Every row gives one point. To make a cloud, some directions were put in groups of two or more. Within a group, all points are equally far from the middle, so they leave a hole (a ring in 2 directions, a hollow ball in 3). The other directions are filled evenly. Then the cloud was stretched, turned, moved and blurred a little. Count the holes, and give their numbers of directions, smallest first.

Cloud (13 x 2):
|  0.013 | -0.049 |
|  0.024 | -0.008 |
| -0.007 |  0.065 |
|  0.020 |  0.003 |
|  0.036 |  0.022 |
|  0.022 |  0.030 |
| -0.082 | -0.002 |
| -0.016 |  0.053 |
|  0.005 | -0.009 |
| -0.044 | -0.012 |
| -0.049 |  0.064 |
| -0.053 |  0.036 |
| -0.066 |  0.020 |
Holes: 0

Cloud (19 x 3):
| -0.015 | -0.033 |  0.066 |
| -0.010 | -0.040 |  0.044 |
|  0.029 |  0.049 | -0.010 |
| -0.062 |  0.027 | -0.007 |
| -0.068 |  0.050 |  0.020 |
|  0.031 |  0.005 |  0.042 |
| -0.049 | -0.020 |  0.001 |
| -0.033 | -0.036 |  0.026 |
|  0.025 | -0.048 | -0.007 |
|  0.004 | -0.002 |  0.095 |
|  0.040 |  0.005 |  0.023 |
| -0.001 |  0.063 | -0.023 |
| -0.049 |  0.065 |  0.014 |
| -0.029 | -0.032 | -0.026 |
| -0.016 |  0.071 |  0.021 |
| -0.070 | -0.009 |  0.040 |
| -0.051 | -0.025 |  0.032 |
|  0.041 | -0.042 | -0.015 |
|  0.046 |  0.024 | -0.004 |
Holes: 1 (2)

Cloud (30 x 4):
|  0.047 |  0.010 | -0.007 |  0.023 |
| -0.056 |  0.024 |  0.034 |  0.023 |
|  0.017 | -0.069 |  0.049 | -0.060 |
| -0.018 |  0.071 | -0.035 |  0.021 |
|  0.025 | -0.037 | -0.079 |  0.038 |
| -0.083 |  0.036 | -0.003 | -0.019 |
| -0.063 |  0.042 |  0.005 | -0.065 |
| -0.016 | -0.008 | -0.009 | -0.050 |
| -0.002 | -0.049 | -0.015 | -0.033 |
|  0.019 | -0.034 | -0.059 | -0.029 |
| -0.064 |  0.033 | -0.013 | -0.095 |
|  0.004 | -0.003 |  0.026 | -0.072 |
|  0.004 |  0.024 |  0.045 |  0.025 |
|  0.009 | -0.017 | -0.010 |  0.014 |
|  0.001 |  0.017 |  0.003 |  0.035 |
|  0.008 |  0.041 | -0.073 |  0.015 |
|  0.016 | -0.035 | -0.034 |  0.036 |
|  0.034 | -0.032 |  0.007 |  0.008 |
| -0.058 | -0.024 | -0.026 | -0.075 |
| -0.017 | -0.056 |  0.005 | -0.059 |
| -0.034 | -0.041 |  0.049 |  0.009 |
|  0.001 |  0.008 | -0.070 | -0.020 |
| -0.007 |  0.008 |  0.076 | -0.065 |
|  0.011 | -0.049 | -0.041 | -0.036 |
| -0.041 | -0.033 |  0.015 |  0.040 |
| -0.013 |  0.050 | -0.001 |  0.001 |
| -0.032 |  0.014 |  0.055 | -0.063 |
|  0.017 | -0.028 | -0.030 | -0.007 |
|  0.043 |  0.044 | -0.051 | -0.033 |
|  0.036 |  0.035 |  0.001 |  0.004 |
Holes: 0

Cloud (77 x 8):
|  0.037 |  0.007 | -0.008 |  0.026 |  0.020 | -0.070 |  0.081 | -0.034 |
| -0.009 | -0.062 |  0.034 | -0.045 | -0.090 |  0.021 | -0.012 | -0.005 |
|  0.007 | -0.080 |  0.013 | -0.024 | -0.058 |  0.008 | -0.044 | -0.020 |
| -0.030 | -0.004 | -0.003 |  0.004 | -0.068 | -0.053 |  0.019 |  0.072 |
| -0.029 | -0.026 | -0.038 |  0.006 | -0.044 |  0.013 | -0.018 | -0.045 |
|  0.057 | -0.030 | -0.021 | -0.013 | -0.002 | -0.074 | -0.007 |  0.008 |
|  0.024 | -0.063 |  0.017 |  0.074 | -0.090 | -0.017 | -0.017 | -0.023 |
|  0.011 | -0.034 |  0.027 | -0.027 | -0.009 | -0.071 | -0.025 |  0.001 |
|  0.034 |  0.002 |  0.044 |  0.012 |  0.047 |  0.002 | -0.037 |  0.000 |
| -0.040 | -0.015 | -0.075 |  0.012 | -0.023 | -0.011 | -0.035 | -0.018 |
|  0.032 |  0.018 |  0.020 |  0.088 |  0.018 | -0.067 |  0.008 |  0.010 |
| -0.017 | -0.024 |  0.017 | -0.047 | -0.096 |  0.004 | -0.006 | -0.004 |
|  0.001 | -0.060 |  0.000 |  0.054 | -0.031 |  0.010 |  0.033 | -0.001 |
|  0.011 | -0.056 |  0.015 |  0.019 |  0.038 | -0.009 |  0.039 | -0.009 |
|  0.035 | -0.038 | -0.010 | -0.004 |  0.015 |  0.011 |  0.060 | -0.010 |
|  0.042 | -0.026 | -0.002 |  0.025 |  0.064 | -0.017 | -0.006 |  0.001 |
| -0.022 |  0.059 |  0.011 |  0.007 | -0.045 | -0.009 | -0.024 |  0.047 |
|  0.071 |  0.026 |  0.035 |  0.058 | -0.031 | -0.045 | -0.043 | -0.003 |
| -0.017 | -0.007 |  0.026 | -0.001 | -0.094 | -0.033 | -0.035 |  0.007 |
| -0.028 |  0.002 | -0.009 |  0.031 | -0.018 | -0.067 |  0.035 |  0.055 |
|  0.070 | -0.012 |  0.018 |  0.056 | -0.053 |  0.021 | -0.054 | -0.064 |
|  0.036 |  0.012 | -0.001 |  0.003 | -0.058 |  0.019 | -0.031 |  0.052 |
|  0.069 | -0.002 |  0.024 | -0.028 | -0.029 | -0.053 | -0.018 |  0.058 |
|  0.031 |  0.003 |  0.093 | -0.011 | -0.019 |  0.024 | -0.039 | -0.019 |
|  0.050 |  0.035 |  0.010 | -0.045 |  0.010 | -0.032 | -0.021 | -0.006 |
|  0.029 | -0.021 | -0.024 |  0.014 |  0.038 | -0.049 |  0.039 | -0.003 |
| -0.023 |  0.010 | -0.030 |  0.033 | -0.092 | -0.046 |  0.027 | -0.049 |
| -0.032 |  0.022 |  0.035 |  0.070 | -0.057 | -0.081 | -0.032 | -0.007 |
|  0.007 |  0.033 | -0.004 | -0.036 | -0.078 | -0.051 |  0.017 | -0.061 |
|  0.063 | -0.022 | -0.014 | -0.013 | -0.032 | -0.077 |  0.013 | -0.005 |
|  0.009 | -0.032 | -0.028 |  0.033 | -0.005 | -0.070 |  0.013 | -0.061 |
| -0.018 |  0.010 |  0.051 |  0.033 | -0.029 | -0.030 | -0.073 | -0.015 |
| -0.075 |  0.003 | -0.017 | -0.012 |  0.017 | -0.029 | -0.008 |  0.034 |
|  0.015 |  0.019 | -0.008 |  0.034 | -0.073 |  0.016 | -0.060 | -0.002 |
|  0.038 | -0.016 |  0.016 |  0.107 | -0.079 | -0.066 | -0.018 |  0.002 |
|  0.023 | -0.011 | -0.015 |  0.072 |  0.027 | -0.038 |  0.041 | -0.017 |
|  0.057 | -0.001 |  0.040 | -0.006 |  0.010 | -0.069 | -0.003 |  0.036 |
|  0.021 |  0.017 |  0.012 |  0.100 | -0.018 | -0.062 |  0.030 |  0.010 |
|  0.056 | -0.005 | -0.024 |  0.015 |  0.019 |  0.004 |  0.016 | -0.049 |
|  0.010 | -0.016 |  0.031 | -0.006 |  0.034 | -0.033 |  0.029 |  0.055 |
| -0.022 |  0.015 |  0.046 | -0.031 | -0.045 | -0.014 | -0.062 |  0.032 |
|  0.055 |  0.013 | -0.004 |  0.026 |  0.032 | -0.019 | -0.023 | -0.059 |
| -0.007 | -0.019 |  0.034 |  0.015 |  0.045 |  0.021 | -0.086 | -0.027 |
|  0.061 | -0.006 |  0.036 | -0.031 |  0.015 | -0.004 | -0.049 |  0.023 |
| -0.007 | -0.067 |  0.060 |  0.049 | -0.068 | -0.002 | -0.070 | -0.009 |
|  0.052 |  0.016 |  0.009 | -0.002 |  0.017 | -0.007 |  0.013 | -0.075 |
|  0.006 |  0.025 | -0.001 |  0.069 | -0.007 |  0.007 | -0.026 |  0.036 |
|  0.022 | -0.046 |  0.038 |  0.035 | -0.067 | -0.032 | -0.032 | -0.093 |
|  0.024 |  0.011 |  0.031 | -0.012 |  0.033 |  0.009 |  0.006 | -0.071 |
| -0.029 |  0.037 |  0.011 |  0.038 |  0.007 | -0.089 | -0.033 | -0.035 |
| -0.042 | -0.040 |  0.012 |  0.002 | -0.044 |  0.011 |  0.053 | -0.045 |
|  0.064 | -0.058 |  0.014 |  0.016 |  0.005 | -0.047 | -0.033 | -0.009 |
|  0.001 |  0.014 | -0.042 |  0.017 | -0.025 |  0.009 | -0.010 | -0.066 |
|  0.021 |  0.042 |  0.058 |  0.045 | -0.007 | -0.012 |  0.040 | -0.012 |
|  0.049 |  0.024 |  0.074 |  0.062 | -0.014 | -0.016 | -0.027 | -0.027 |
|  0.077 | -0.040 |  0.024 |  0.013 | -0.059 |  0.037 | -0.002 | -0.022 |
|  0.002 | -0.034 | -0.032 | -0.029 |  0.022 | -0.065 |  0.010 |  0.009 |
|  0.020 | -0.032 | -0.006 |  0.059 | -0.038 |  0.004 |  0.006 |  0.041 |
|  0.010 | -0.019 |  0.004 |  0.012 | -0.088 | -0.065 | -0.020 |  0.040 |
| -0.034 |  0.057 |  0.011 | -0.011 | -0.060 | -0.002 | -0.002 |  0.039 |
|  0.001 | -0.019 |  0.043 | -0.053 | -0.049 | -0.039 | -0.031 | -0.013 |
| -0.036 |  0.045 |  0.053 |  0.040 | -0.060 | -0.030 | -0.006 | -0.020 |
| -0.011 | -0.023 | -0.026 |  0.061 | -0.050 | -0.021 | -0.002 | -0.105 |
|  0.046 |  0.033 |  0.024 |  0.056 | -0.036 | -0.025 | -0.065 |  0.014 |
| -0.012 | -0.034 |  0.075 |  0.026 | -0.043 | -0.028 |  0.032 |  0.015 |
|  0.008 | -0.030 |  0.008 |  0.084 | -0.056 | -0.025 |  0.050 | -0.023 |
|  0.031 | -0.023 |  0.051 |  0.048 | -0.006 |  0.025 | -0.034 |  0.042 |
|  0.009 |  0.046 | -0.048 |  0.035 | -0.057 |  0.001 |  0.003 | -0.014 |
|  0.023 | -0.026 |  0.003 | -0.018 |  0.004 |  0.050 | -0.025 | -0.070 |
| -0.061 |  0.002 |  0.000 |  0.064 |  0.005 | -0.018 | -0.016 | -0.037 |
|  0.041 | -0.031 |  0.007 |  0.001 | -0.062 |  0.015 |  0.048 |  0.021 |
| -0.045 |  0.023 |  0.017 |  0.014 | -0.003 | -0.036 | -0.079 |  0.038 |
| -0.038 | -0.018 |  0.032 |  0.098 | -0.049 | -0.044 | -0.035 | -0.010 |
| -0.044 | -0.045 |  0.005 |  0.034 |  0.016 | -0.023 | -0.003 |  0.027 |
| -0.062 |  0.022 | -0.011 |  0.065 | -0.046 | -0.020 | -0.046 |  0.016 |
| -0.012 |  0.006 |  0.043 |  0.104 | -0.003 |  0.038 | -0.033 | -0.050 |
|  0.041 | -0.002 |  0.000 |  0.057 | -0.028 |  0.020 |  0.058 | -0.049 |
Holes: 2 (2, 3)
